Every row gives one point. The last column is the point's height on a tilted bowl or saddle (a function of degree 2), plus a little noise. Count its main directions that bend up, bend down and stay straight.
(in the rows, 128 means zero)

Points:
[[163  85 102]
 [113 121 140]
 [149  71  90]
 [124 128 144]
 [193  89  68]
 [210 121  57]
 [138 159 130]
 [140 121 143]
 [155 133 136]
 [ 93 119 124]]
Directions: 0 up, 2 down, 0 straight

Points, 11 rows:
[[ 77 175 167]
 [125 157 141]
 [142 145 144]
 [126 103 134]
 [152 115 148]
 [122 107 132]
 [ 35 147 205]
 [160 167 180]
 [115 141 128]
 [ 95  68 167]
 [102 138 129]]
Directions: 2 up, 0 down, 0 straight

Points:
[[184 124 130 140]
 [117  86 112 156]
 [145 139 109 156]
 [114  92 127 147]
 [148 107  73 212]
 [101 115 130 136]
 [100 128 171 152]
 [ 46  94 144 101]
 [147 125 198 153]
 [151 125 125 147]
 [120 135 105 154]
 [ 32  94 187 154]
 [109 184 113 160]
 [104 157 131 143]
 [130  89 101 171]
 [145  70 150 176]]
Directions: 2 up, 1 down, 0 straight

Points, 17 rows:
[[139 216  82 234]
 [139 126 147  98]
 [184 150 119 126]
 [ 94 164 144 122]
 [147  76 138 125]
 [134 115 140 101]
 [115 107 106 100]
 [121 118 146 102]
 [202 155 115 140]
 [162 162 170  89]
 [ 90  85 161 133]
 [150 162  74 151]
 [169  42  88 168]
 [ 87 139 144 111]
 [124 162  95 130]
 [118 128 103 103]
 [100  99 131 108]]
Directions: 2 up, 1 down, 0 straight

Points:
[[150 133  76 172]
 [102 157  98 131]
 [143 153 132 144]
 [122  33 137 209]
 [ 74 170  72 109]
 [119 200  99 171]
 [157 146 186 140]
 [135 157 107 149]
 [149 136  45 201]
 [123 142  75 153]
 [154 145 126 145]
 [ 83  88 117 136]
 [142  91 107 160]
 [167 105 139 141]
 [134 104 139 143]
 [ 79 119 116 117]
 [127 136 141 138]]
Directions: 2 up, 1 down, 0 straight

Points:
[[138 144 144 174 131]
 [ 85 137 122 125 121]
 [126  83  98  75  87]
 [141 145  99 100 113]
 [162 150 186 137 135]
 [182 159 119 126 189]
 [127 101 105  76  87]
 [125 123 117 104 105]
 [196 144 100  65 218]
 [111  98 152 116 124]
 [ 71 101  97 130 155]
 [200 116 138 173 138]
 [174  62 179 152  66]
 [112 138 158 106 118]
 [156 177 123 146 160]
 [ 65 134 155 142 173]
 [144 184 107 118 137]
 [145  33 193 105 117]
 [154  89 139 127 114]
 [148 169 173 128 139]
 [113 158 118 101  90]
 [169  68 111 107 122]
 [ 91  91 198 143 169]
 [145 104 119 145 126]
 [152 139 105 173 160]]
Directions: 2 up, 1 down, 1 straight

Points, 27 rows:
[[178 178 101 159 106]
 [144 151 146  82  98]
 [171 132 156 136 107]
 [187 143 132  86  81]
 [ 95  99 135 159 111]
 [101  58 107  98 124]
 [118 159  91  93  91]
 [ 82  81  85 192  60]
 [117  99 115 129 127]
 [101 152 120 149 113]
 [145 161 118 180 120]
 [104 156 103  58  71]
 [191 104 108 113  95]
 [110 135 152 149 115]
 [126 135  82  88  97]
 [140 137 167 161 109]
 [201 110 110 142  90]
 [172 128 150  98 103]
 [174 105 209  81  67]
 [103 167 106 132 104]
 [ 50 145 139 179  57]
 [106 188 139 173  98]
 [125 123 119 107 125]
 [122 108 166 189  92]
 [173 160  92 140 105]
 [153 166 147 158 111]
 [121  94 144 117 131]]
Directions: 0 up, 3 down, 1 straight

Points:
[[ 91 174  88 132 120]
 [ 94 140 114 130 121]
 [161 177 125 154 101]
 [127 135  66 125 146]
 [107 137 152  98 117]
 [148 160  71 130 145]
 [114 102 127  83 109]
 [137  95 190  84 144]
 [121 128  94 100 123]
 [130 106  79 123 126]
 [138 216 165 122  41]
 [ 91 142 164 128 115]
 [ 80 183  95 155 110]
 [103  83 114  53  81]
 [107 127 165 173 160]
 [140  60 117  82  71]
 [127 158 170 126 112]
 [130 141 166 127 125]
 [106  68 107  95  77]
 [ 90 135 162  95 110]
 [ 89  72  97 125  91]
 [166  60 116 100  66]]
Directions: 2 up, 2 down, 0 straight

Points:
[[145 145 159 135  78 183 133]
 [102 132 111 185  87 138 121]
 [156 145 117 138  80  85 153]
 [ 80 124  98 153 160 178 124]
 [ 94  92 157  99 138 126 116]
 [102  71 110 100 185  57  91]
 [142 156  90  99 154  56 179]
 [148 139 185 133 141 152 149]
 [165 193 107 127 139 182  55]
 [135 105  61  77 102 175  90]
 [126  64 122  98 131 125 123]
 [196 147  50 157 167 126  73]
 [162 147 135 193  94  98 115]
 [149 145 123 121 173 107 144]
 [104 144 133  95 111  88 136]
 [148 109  89 146 120 137 115]
 [129 161 207 185 114 109 169]
 [133 169 165 113 199 203  28]
 [132 184 102  84 115 178 107]
 [ 93 130  98  89 105 100 145]
 [122  55 139 141 133 139 171]
 [170 178 137 113 130 106 182]
 [158 152 122 126 130  89 153]
 [ 27 127 175 169 159 110 105]
 [130  75 137 105 198 103  99]
 [163 132  79 126 133 131 117]
 [109 132 105 131  92 143 129]
 [146 100  95  86 184 144 103]
 [ 95  98 151 129 119 124 149]
 [ 95 175 150 188 108 135  83]
 [112 129 128 145 183  77 138]
 [148 125 151  77  99 165 147]
 [179 130 178  90 120 110 205]
 [160 135 136 142  68 103 175]
 [137 111 105 181 102  53 114]
 [163  87 142 117 101 131 159]
 [148 138  92 153 155 109 133]
 [ 61  90 166 158 114 111 171]
 [ 93 124 141 118 108 141 131]
 [119 130  63 170 141 178  83]
 [158  71  85 114 158 121 108]
 [179  96 141 111 183 125 102]
 [ 92 102 102  77 118 132 123]
 [143 153 116 149 139 109 131]
 [144 143  98 119 145  93 154]
 [111 162 118 160 159  87 136]
 [154 210 145  75 167 198  92]
 [ 87 108  68 119 113 147 157]
 [112 125 107 209 162  91 150]]
Directions: 2 up, 3 down, 1 straight
